Rows are points. The window is the flat piece filled in between its corners: a triangle in 3 columns, a solid with four corners in 4, and so on. A path goes straight from each point to the next, and from the last back to the first. After which points does the path pass through the window?

Window (3 x 3):
[[-7.8 -5.7  0.0]
 [-3.4  0.2 -3.9]
 [ 5.7  2.5 -3.8]]
Path:
(1): [-1.2 -0.8 -5.3]
(2): [-3.1 -3.6 -4.8]
(3): [-5.9 -0.3 -0.3]
(4): [-3.1  3.1 -1.4]
(5): [-3.4 -3.9 -6.2]
(6): [ 2.6  0.0 -6.1]
(7): [ 3.3  8.4 -1.5]
(8): [5.8 5.9 0.6]
(9): [ 4.1  1.9 -8.8]
(10): [-0.5 -2.4 -8.0]
(11): [0.4 3.0 0.4]
(12): [-1.9  1.2 -0.8]
Through the window after points: 2, 4, 10, 12

Window (6 x 6):
[[-6.0 -8.9 -3.3 -1.9  1.5 -4.7]
 [-0.5  0.2 -3.3 -0.7 -4.1  0.0]
 [ 3.0 -7.8  4.8 -1.5  1.8  3.9]
 [ 5.5 -1.4  3.4  5.9  8.7  0.5]
 [-7.3  8.4  2.5  1.0 -6.4  0.0]
 [ 2.3 11.1 -0.2 -0.2  5.1  4.6]]
Path:
(1): [ 0.2  4.9 -3.2  1.5  2.7  3.9]
(2): [-1.5  7.1  3.3 -4.2  0.1 -4.7]
(3): [-0.6 -4.0  5.0 -2.9 -3.2 -8.4]
(4): [-5.2  0.3 -2.6  2.2 -2.2  2.1]
(5): [-1.3 -0.4 -1.5  4.5  0.4  9.5]
(6): [ 1.8  1.1 -0.3 -2.2 -1.5 -8.2]
(7): [ 0.8  0.9  5.2 -5.3  3.1 -1.9]
(8): [-3.0  8.0 -1.9  5.3  0.5  4.3]
(9): [-1.5 -0.1  1.4  2.5  0.9  4.8]
(10): [ 2.6 -3.4  6.5 -4.0 -0.7 -3.8]
(11): [ 1.9  4.4  0.8 -2.9 -0.1 -3.0]
(12): [-4.1  4.0 -0.9  3.5  4.8  6.3]
Through the window after points: 5, 9, 11

Window:
[[  3.6  -6.7   7.8  -5.7   0.8   3.1  -7.4   0.1   0.5]
 [ -3.3  -1.7  -7.2  -3.6  -3.6  -0.6   2.2   1.6  -4.6]
 [ -4.9  -1.1  -4.6  -1.1   3.8  -5.7  -2.7   1.7  -2.0]
 [ -9.6   2.0   4.7   5.5   4.2   7.6   0.0   2.0   4.6]
 [  0.0  -6.5  12.0  -2.4  -1.3  -3.5  -1.4   3.4   2.1]
 [ -3.6   4.1   0.5   8.4  -1.9   4.0  -4.5   1.4   0.9]
 [  2.2  -4.7   3.7  -7.0  -2.0  -4.5  -2.0  -8.1  -4.8]
 [ -2.5   5.4   3.4   8.6   8.1   5.1   4.0   7.3   2.8]
 [ -0.8 -11.5  -6.5  -1.8  -1.0  -5.6   0.1  -3.6  -8.8]]
Path:
(1): [ 0.1 -2.5 -1.7  1.7  1.3 -0.7 -0.2 -0.6  2.0]
(2): [-1.8 -0.5  5.3 -3.2  0.2  1.4 -3.1  4.4 -6.7]
(3): [ -1.0  -1.4   1.4  -0.1   4.3   1.0  -3.1  -1.7 -12.7]
(4): [-1.3 -6.3 -4.2 -3.4 -2.7 -4.7  0.3 -2.8  4.8]
(5): [ 1.0 -3.1  1.6  1.5 -0.9  1.0 -0.3 -0.3  5.3]
(6): [ -8.7   0.3   3.2  -1.5   0.3   2.4   0.3   4.8 -10.5]
(7): [-0.2 -3.5  3.4 -3.3  0.4  0.8 -3.5  0.5 -4.1]
(8): [ 2.1 -6.3  1.8 -4.4 -1.0 -2.2 -2.7 -4.4  3.5]
(9): [-4.1 -2.6 -4.0 -1.5  5.0 -0.5  6.0 -1.2  6.1]
(10): [-0.5 -4.4  4.0 -4.2 -1.1 -3.9 -8.5  2.4 -9.0]
(11): [-5.9  0.2  2.3 -0.5  2.2 -2.0  0.1  0.6 -6.3]
(12): [-1.9 -3.9 -3.0  1.1 -0.8 -1.7  1.6  1.6  0.8]
(13): [ 0.5 -3.6 -0.4 -2.0 -1.4 -1.8 -0.8 -3.6 -0.6]
(14): [-4.7 -1.4  2.8 -1.4  2.9 -3.9 -4.0  0.3 -7.0]
(15): [-1.9 -2.5  2.2 -2.9  1.1  0.6 -2.9  1.3 -8.1]
(16): [  0.7 -10.0  -8.1   0.2  -0.4  -1.9  -1.0  -6.1   2.5]
Through the window after points: 7, 13

Window (12 x 12):
[[ -3.1   2.8  -4.7  -2.9   2.0   2.3   3.5   2.6   3.4   1.4   8.6   3.1]
 [ 10.2  -0.4   9.1   1.3  -0.1   3.7   5.3 -11.1  -1.5   6.0  -4.8   5.9]
 [  3.5   4.2   5.3   1.2   8.3   1.5  -7.4   4.8  -5.8  -2.6  -0.9  -1.7]
 [  1.4   5.0   1.3   2.2  -2.8   6.5  -2.0  -4.4   1.9   3.7   6.5   3.1]
 [ -6.0  -2.9   1.4   2.9  -0.9   2.2  -4.1   6.7   0.5   1.8   4.2   1.8]
 [  0.9  -5.3  -4.3   1.0   4.6  -7.4 -11.5   1.7   0.4   3.3  -2.6  -8.8]
 [  2.4  -3.1   0.7   2.5  -4.4   0.6  -1.5   4.7   3.2  -4.2   7.4   0.8]
 [  0.0  -4.8   3.2   2.5   0.1   3.8   1.8  -2.7   0.6   0.3  13.0   2.2]
 [ -0.8  -0.6  -7.0   7.9   3.9   0.1   0.2   1.4   4.2   3.1   4.0  -0.7]
 [ -0.5   3.9   1.0   2.3   0.2   4.3   5.7  -1.1   1.8   4.6   2.7  -4.7]
 [ -5.8  12.5  -0.1   5.0   3.9  -7.8   4.6   2.3   0.2   3.8   3.0  -0.5]
 [  2.8   3.1   3.3   2.3  -5.5   7.0   1.8  -9.3 -12.5   0.4  -5.3   3.7]]
Path:
(1): [ 6.0  3.1  0.5 -1.8 -2.8  2.6 -2.7  2.9 -4.4 10.1  4.9  0.9]
(2): [ 8.1  1.1 -1.2 -1.4  3.8 -0.4  1.3  8.5  1.7  6.5  7.0  3.2]
(3): [-5.9 -0.6  3.3  5.5 -1.2  2.3  1.2 -7.0 -1.7 -3.1 -1.9 -2.3]
(4): [-0.7  0.6  1.0  4.5  4.4  4.7  0.8 -2.3  1.8 -4.4  2.1  0.5]
(5): [ 0.7  2.9  1.6  1.4 -4.3  2.2  2.9  0.0 -2.6  5.4  7.8  4.4]
(6): [ 7.6 -2.6 -1.3  2.9  2.4  0.4  0.0  5.8 -0.9  8.7  8.0  5.8]
(7): [-4.8  1.5 -0.2  2.1 -0.3  3.4  1.3 -3.9  0.6 -2.2  3.5 -0.9]
(8): [-3.2  6.5  2.7  4.7  3.5  1.7 -0.6 -6.2  1.6 -1.6 -0.4  0.5]
(9): [ 2.7 -1.6  1.3  0.2  1.3  2.2  0.5  1.9 -3.1  6.1  3.8  1.5]
(10): [ 5.6  0.7 -0.4  1.4 -0.3  0.9  0.5 -0.4 -2.6  6.1  5.9  2.6]
(11): [-5.8  4.1 -0.3  2.5  2.8  1.5 -0.3 -2.8  5.5 -3.1  0.2 -3.1]
(12): [-2.7  0.0  2.1  4.5 -1.0  3.9  0.9 -3.6 -2.8 -2.1 -0.7  1.9]
Through the window after points: 6, 12

Window, 14 rows:
[[ -1.3  -1.5  -2.4  -4.7  -2.7  -2.3   0.5   5.6   2.9   2.5  -3.2   3.2
   -8.3  -3.8]
 [ -4.0  10.3  -5.6  -1.6  -5.1  -3.2   0.2   0.5  -9.1   2.4   1.0   0.1
   -7.1  -3.7]
 [  1.4  -2.8   2.2  -2.2   5.1  -5.9  -0.6  -1.2   7.4  -7.3  -3.6   2.7
   -0.2   5.3]
 [ -8.8   9.2  -1.0  -6.0   4.0  -4.7   6.7   3.0   4.8  12.3  -0.9   6.2
    2.7  -1.1]
 [  8.2  -2.8   1.1   3.2   0.5  -4.5   1.4  -4.7   1.2   6.2   3.3  -4.5
   -1.7  -2.5]
 [  0.5   5.6   2.1  -1.6  -4.0   7.0  -2.9  -1.7  -2.4  -0.6  -4.4  -3.9
   -2.2  -5.5]
 [  3.3  -1.2   4.8  -3.1 -12.3   1.7   9.1   4.0  12.0  -3.0  -1.9   0.9
    4.7  -1.1]
 [ -4.5  -0.7  -5.7   5.2  -6.2   2.9   1.3   4.2   2.0  -7.9  -9.4  -2.3
   -4.6  -0.1]
 [ -6.9  -0.9   3.0  -7.0  -9.0   3.3  -1.0  -5.1   3.1   4.0  -2.6   5.1
    2.8  -0.9]
 [ -1.2   1.0   6.4   2.9  -1.6   0.0   0.4  -2.3   2.1   1.4  -0.1 -10.7
   -5.8   0.8]
 [ -1.2   0.9  -0.4   0.2   2.2  -2.8  -3.8   1.2 -11.6  -1.2  -4.0  -2.4
   -2.3   6.7]
 [ -0.3   5.9  -3.8  -2.0  -5.2  -2.0  -5.0  -0.3  -2.6   8.8   7.6  -7.3
    8.5   1.8]
 [ -7.3   5.7   1.8   7.4   3.9  -3.8  -5.6   4.6   1.9   4.6  -1.0   3.4
   -0.9   1.4]
 [  3.6   6.2  -2.6  -4.2  -2.2   7.8   3.1  -0.8   1.5   1.6   6.8   2.1
    3.3   4.3]]
Path:
(1): [-5.9 -2.8  5.0  1.1  1.2 -5.9  4.3  3.2 -1.3 -0.4  0.3  1.9 -0.4 -5.6]
(2): [ 4.3  7.4 -3.7 -1.0 -6.7  1.9 -3.3 -1.6  6.6  4.6 -4.3 -3.7 -2.6  4.6]
(3): [ 1.0  4.6  0.5 -3.0 -5.0 -2.5 -4.3  0.9  1.8  4.4 -3.7  3.2  0.3  3.9]
(4): [-5.4  3.4 -0.9 -1.2  0.0  0.2  5.1 -0.3 -2.5  1.2  1.4 -2.3 -2.1 -3.3]
(5): [-6.1 -0.6  0.2 -3.5 -0.9  1.8  2.1 -0.4  1.4 -1.9 -2.1 -1.7  0.3 -2.1]
(6): [ 2.5  6.5  0.1  2.5 -5.3 -3.7 -2.3  3.1  0.7  3.2 -1.2 -1.1 -5.7  3.6]
(7): [-2.7  3.5  1.1 -4.3 -3.0 -0.5 -1.2  0.2  3.9  4.3 -4.0  2.7 -1.1  1.7]
(8): [-7.0 -1.5 -1.1 -1.7 -3.1  0.1  3.8 -1.7 -5.9  1.4  3.4  0.9  2.3 -4.1]
(9): [-2.0 -3.2  0.6  3.9 -5.6  1.0  3.5  2.2  1.8 -1.2  9.6  4.8  5.8 -5.8]
(10): [-2.1  4.5  0.4 -4.3 -1.3  0.7 -0.9 -1.1  2.1  3.0 -3.5  0.9 -1.1  3.5]
(11): [ 1.4  3.2  1.9 -2.2 -7.6 -1.5 -1.0  0.1  1.8  9.9 -5.8 -3.5  1.1  2.5]
(12): [-4.5  3.0 -2.8 -1.9 -0.1  1.8 -2.4 -1.7 -2.4 -2.8  8.0 -0.7  2.7 -2.2]
Through the window after points: 3, 7, 9, 11

Window (14 x 14):
[[ -3.0  -1.1  -5.7  -3.3  -1.0  12.3  -4.0  -1.8  10.2  -1.4   0.2  -3.0
   -7.2  -2.7]
 [  0.5   0.8   3.8   0.0  -8.4   1.6  -0.8   3.2   1.7   5.7  -3.2  -2.3
   -5.4  -2.5]
 [ -0.1   4.7  17.3  -2.2   1.1   8.3  -0.7  -1.1 -10.0  -4.0  -5.7   5.1
    6.8  -5.4]
 [-11.6  -1.3   0.5  -0.1  -8.2  11.1  -5.1   4.1   0.4   1.4  -7.0  -4.7
   -7.1   5.6]
 [  2.1   0.5   7.4   4.5  -3.3  -1.4  -2.3   0.6   1.1  -4.2  -5.3   6.0
   -2.2  -4.1]
 [  0.1  -2.5   0.7  -1.1  -3.9  -0.7  -4.3   7.1   8.5  -6.0   6.1  -6.2
   -1.3  -8.6]
 [ -2.3   0.9  -1.8   1.0  -3.6  -1.9  -3.3   1.4   4.1   3.6  -1.1  -5.2
    4.5   0.7]
 [ -1.7   0.3  -3.2   3.7  -0.4   0.2  -0.1  -1.1   0.8  -0.2   2.9  -8.0
   -3.3  -2.5]
 [ -4.3  -2.4  -1.4   1.9  -2.3  -5.1   1.0   2.0   2.5   4.9   7.9   0.1
    1.3  -1.2]
 [  0.0   4.5  -1.1   2.3  -1.2   0.6   0.3   5.4   7.4  -0.1   6.7  -2.2
   -1.6   1.8]
 [ -1.3  -0.8   2.2   6.4   5.5   3.0   4.8   7.7   1.8   1.0   3.0  -0.5
    8.3  -5.8]
 [  0.7   4.0   5.3  -6.2  -2.2  -7.5   4.2   1.3  -0.8  -4.1  -3.9   1.3
   -0.5  -6.0]
 [  0.6  -2.7   5.5  -0.7   2.9  -0.6   2.9   0.1   6.5  -0.2   2.2  -3.2
   -0.3   0.5]
 [  3.0  -2.9  -3.7  -1.5   1.5  -3.3  -2.1   4.8  -1.5   1.3   2.6  -3.2
    0.0  -0.3]]
Path:
(1): [ 2.5 -5.2 -4.1  1.2 -3.6  3.6  7.3  2.4  0.8 -5.0 -2.7  1.5 -1.2  0.2]
(2): [-4.4  2.2  5.3 -0.5 -0.5  1.4 -4.6  2.6  3.3  2.8  0.4 -3.7  0.1 -4.5]
(3): [-9.7 -1.0  0.1 -1.3  3.7 11.4 -6.6  6.2  1.1  5.1 -5.2 -3.6 -4.7 -0.7]
(4): [ -3.3  -0.1   2.7   1.1 -15.2   1.0   0.6   0.2   1.6  -5.2  -1.5  -3.2
  -3.2   4.0]
(5): [-0.7 -3.1 -1.8 -4.3 -6.4  3.9  6.1 -0.7  5.2 -3.6 -2.1 -3.6  0.2  1.5]
(6): [-1.2  4.5  4.5  1.5  1.8 -0.4 -7.5  3.7  2.0  0.6  0.5  1.5 -4.9 -7.8]
(7): [-3.9  0.1  7.3  5.0  6.2 -3.6 -3.0  1.0  2.3  5.5 -4.7  3.2 -6.4 -2.3]
(8): [ 3.2  0.1  0.6 -2.6 -6.6  2.5  4.0  3.2  2.4 -7.2  3.2 -3.1  5.7 -3.2]
(9): [ 1.1 -6.3  1.5  0.4 -5.3  5.4  3.9  3.3  0.0 -3.3  2.7 -4.0  0.1 -3.4]
(10): [-5.3  6.5  2.6 -0.4  2.7 -4.0 -6.8  0.7  5.7  3.5 -4.1  0.3 -2.1 -2.5]
(11): [-6.0  0.7  5.1 -1.3  4.1 -7.7 -3.5  6.1  2.2  4.4 -1.6 -1.4  1.5 -5.5]
(12): [ 1.2 -0.8 -2.4  3.7 -2.4  8.5  2.3  1.2  4.4 -1.6  2.4 -2.8  2.7 -0.7]
(13): [-2.6 -0.5 -3.4 -1.7 -4.4  4.4  3.2  1.5  6.0 -3.5  2.0 -3.5 -1.0 -2.0]
(14): [-1.7 -0.2  3.7  1.7  2.5  3.5 -9.0  0.1  1.2  3.8 -0.2 -1.9 -4.7 -3.5]
(15): [-0.7  0.8  2.2  0.1  1.2 -1.6 -1.5  2.3  0.2  2.3  2.5 -2.0 -1.2 -6.7]
(16): [ 2.3  1.2  0.8 -1.7 -7.8  0.9  5.0 -0.9  6.9 -8.3 -6.0 -1.6  1.7  5.1]
Through the window after points: 3, 5, 7, 11, 13

Window:
[[ 4.2 -4.0 -2.7  0.3  3.6 -3.4  1.1 -0.2  0.5 -5.2 -9.1 -3.3  9.1  2.9]
 [ 3.4  3.5 -5.7 -2.7 -2.9 -3.6  2.7 -0.9  0.4 -1.5  5.4  0.7  8.7 -6.0]
 [-0.7 -5.2 -2.1  1.9  1.4  9.3  2.8 -8.2  1.9 -5.4 -5.8  0.6  5.8 -1.1]
 [-5.7  4.9  5.4 -0.8 -1.3 -0.6 -5.5 -0.4 -1.2 -6.8  4.1  2.8 -5.0 -5.5]
 [-2.9 -2.5  1.6 -4.1 -1.0 -5.9  5.7  0.6  3.8 -2.0  5.4 -1.2  3.0 -2.5]
 [ 2.9 -8.0 -2.4  1.2 -2.7 -2.4  2.0  1.7 -4.4  4.0 -4.7 -5.6  7.7 -1.8]
 [-3.3  1.1 -3.4 -2.1 -6.8 -2.8 -0.9 -3.7  2.0 -5.6  2.3  5.9 -5.3 -0.6]
 [-2.8  4.8  7.4 -5.4 -0.9 -4.4  1.5 -1.0 -5.1 -0.5  3.4 11.0 -5.6 -2.4]
 [ 3.0 -3.7  7.0  4.9  1.8  0.3 -1.3 -2.9 -4.6 -6.6  5.5  8.4 -6.7  1.3]
 [-3.2  2.2  5.1 11.6  3.9  1.8  4.4 -2.8 -7.1 -3.9  0.5  5.7 -7.5  4.9]
 [ 3.4 -4.2 -7.6 -5.0  4.3 -2.8  4.3  6.3 -1.0  1.0 -0.8 -2.7  2.8 -4.9]
 [ 6.3 -3.0 -4.0 -4.6  1.6  1.6  2.9  0.4 -1.8  2.1 -1.5 -9.1  6.5  5.0]
 [ 2.1  1.3 -1.3 -2.6 -3.1 -0.7  0.4  5.3  7.2  2.6  1.7  2.6  4.4 -2.5]
 [-8.1  1.2 -1.9 -2.6 -0.9 -1.2 -3.0  1.0 -1.0 -2.0 10.6 10.4  2.5  0.6]]
Path:
(1): [ 0.9  1.7  0.1 -1.6 -4.2  2.5 10.0  5.1 -2.9 -8.0  2.9  4.9 -2.2  0.8]
(2): [ 0.2  0.9 -0.7  1.4 -3.6  0.2  5.8  2.6 -0.7 -6.1  2.4  2.7  4.0 -1.6]
(3): [-1.1 -3.1 -2.4 -4.2  3.6 -1.5 -7.6 -7.0  1.4  3.0  1.4  3.8 -0.6 -0.6]
(4): [  1.1   0.5  -1.7  -1.0   1.9  -5.0   0.3 -10.1   0.6   2.8  -1.1  -0.6
   4.5  -1.4]
(5): [-0.1 -4.0 -2.4  0.1 -0.5  1.8  2.8  4.0  0.3 -4.5  0.5  0.1  2.3 -1.1]
(6): [ 1.0 -3.5 -3.3 -0.4 -3.3  2.6  2.2  1.7 -0.8 -9.4 -0.3 -1.4  4.2 -0.5]
(7): [-2.0 -1.4  1.8 -1.1  6.3 -4.3  1.2 -5.8  1.3  8.3 -1.5  3.6  3.8 -0.7]
(8): [-1.5 -1.0  3.1 -3.1  4.6 -8.3 -7.0 -6.0 -0.5  3.7 -2.5  2.8  3.0 -2.5]
Through the window after points: 2, 6, 8
